Each row of a before or after table is a point. One or more steps were done to the points. Then noise was added and the rows were shuffled. The steps act on how far a point lies along the listed directions, d1 being the first. What was done? A step turns or swaps two directions, mirrors them in a line or flattens them onto one, adds a multiple of one to another, or multiplies one. Angles are multiples of 10 degrees, from the lower direction toward the higher: turns from -170 to 170, lines from 10 to 170 but not 90. Use the fewest steps. Two steps may share a direction if one is a turn and the other turns, adds or multiplies; they go together, in the order done. Otherwise the lowest direction goes first.
In the rows, 128 means zero.

Directions:
(1): [171 168 111]
(2): [ 87 156  91]
Before (13 x 3):
[[ 67 131 113]
 [107 126 119]
 [159 115 148]
 [197 141 149]
 [136 134 108]
 [ 77 146 105]
 [174 151 137]
 [101 112 115]
 [210 158 120]
 [ 67 160 102]
 [186 147 145]
 [226 167 122]
 [109 130 165]]
After (13 x 3):
[[ 54 135  86]
 [127 134 109]
 [ 65 128 114]
 [152 134 128]
 [ 97  99 132]
 [176 167 130]
 [178 179 128]
 [ 36 133  72]
 [187 150 135]
 [ 57 120 115]
 [160 125 127]
 [130 129 168]
 [ 76 134 115]]
Steps: swap d1 and d2

Directions:
(1): [ 79 103 113 107 202 140 147 151]
(2): [131  68 120 137 130 140 142  50]
Before (11 x 8):
[[123  98 130 133 131 143 141 133]
 [143 131 129 149  86 126 117  88]
 [142 107 126 136 112 135 132  90]
 [137 146 124 112 123 131 135 142]
 [146 117 127 156 104 120 114 100]
 [139 131 139 121 115 140 135 140]
 [ 95  96 125 116 186 127 132 152]
 [ 62 115  95  98 249 131 138 216]
 [147 116 130 128 115 136 124 108]
 [153 136 134 128  90 119 113  93]
 [134 114 142 122 126 142 125 114]]
After (11 x 8):
[[134 120 142 122 131 138 125 123]
 [138 120 127 124 129 140 123 124]
 [118 130 123 138 128 132 125 116]
 [132 114 127 128 130 133 133 111]
 [136 134 124 114 124 133 140 134]
 [130 106 131 134 117 140 136 139]
 [127 128 129 117 128 125 122 116]
 [139 134 115 136 135 113 110 155]
 [128 113 139 132 132 118 117 133]
 [130 125 138 121 120 146 139 139]
 [127 114 121 147 133 126 119 122]]
Steps: multiply d1 by 0; multiply d2 by 0.4

Directions:
(1): [153 173 144 153 142 106 206 161  92  59 121 134 127 118]
(2): [183 170 190 127  95 127  88 100 161 102 124  76 159 134]
(3): [206 142  94  67 108 125 148 118 130 151 105 142  67 152]
(4): [148  98 141 172 137 125 167  49 104 155 162  89  92  95]
(5): [161  82 137 151 136 152 155 139 136 157  33 124 173 105]
(6): [152 141  95 131 140 206 132 114 180  94 159 165 137  72]
Before (9 x 14):
[[107 122 132 133 139 188  93 125 152 123 152 146 160  80]
 [122 101 137 131 127 148  89 110 147 158 119 110 152 129]
 [ 97  96 134 149 140  98 135 119 104 148 121  92 124 135]
 [116 119 120 148 129 130 163 132 109 130 139 138 135 108]
 [201 191 137 103  97 135 118 126 155  92 134 111 100 129]
 [139 148 129 114  94 114 114  91 125 107 174 116 104 129]
 [120 112 127 126 128 142 115 115 122 151 160 137 133 128]
 [132  89 125 158 145 164 133 101 122 155 118 129 131  91]
 [172 108 124 111 126 131 146 136 109 159  92 141 103 150]]
After (9 x 14):
[[184 128 161 123 109 125 116  91 120 150 133 101 103 149]
 [ 87 136  23 115 163 120 204 152  74 122 206 199   9 115]
 [117 151 127 123 141 177 116 156 142  91 147 161 154  90]
 [140 142 171 158 126 153  97  99 138 108 147  99 155 102]
 [ 84 118 110 112 132 134  83 121 134 147 172 134 119 145]
 [158 142 171 153 107 135 137 125 137 110 106 104 180 108]
 [105 102 160 143 120 107  86 114 136 151 107  72 158 141]
 [ 86  83  74 137 136 125 168 123  92 141 143 164 100 107]
 [136 107 142 134 127 149 116 121 131 150 126 128 160 121]]
Steps: add 0.7 times d6 to d1; multiply d2 by 2.5; turn d2 and d5 by -140 degrees; turn d3 and d4 by 40 degrees
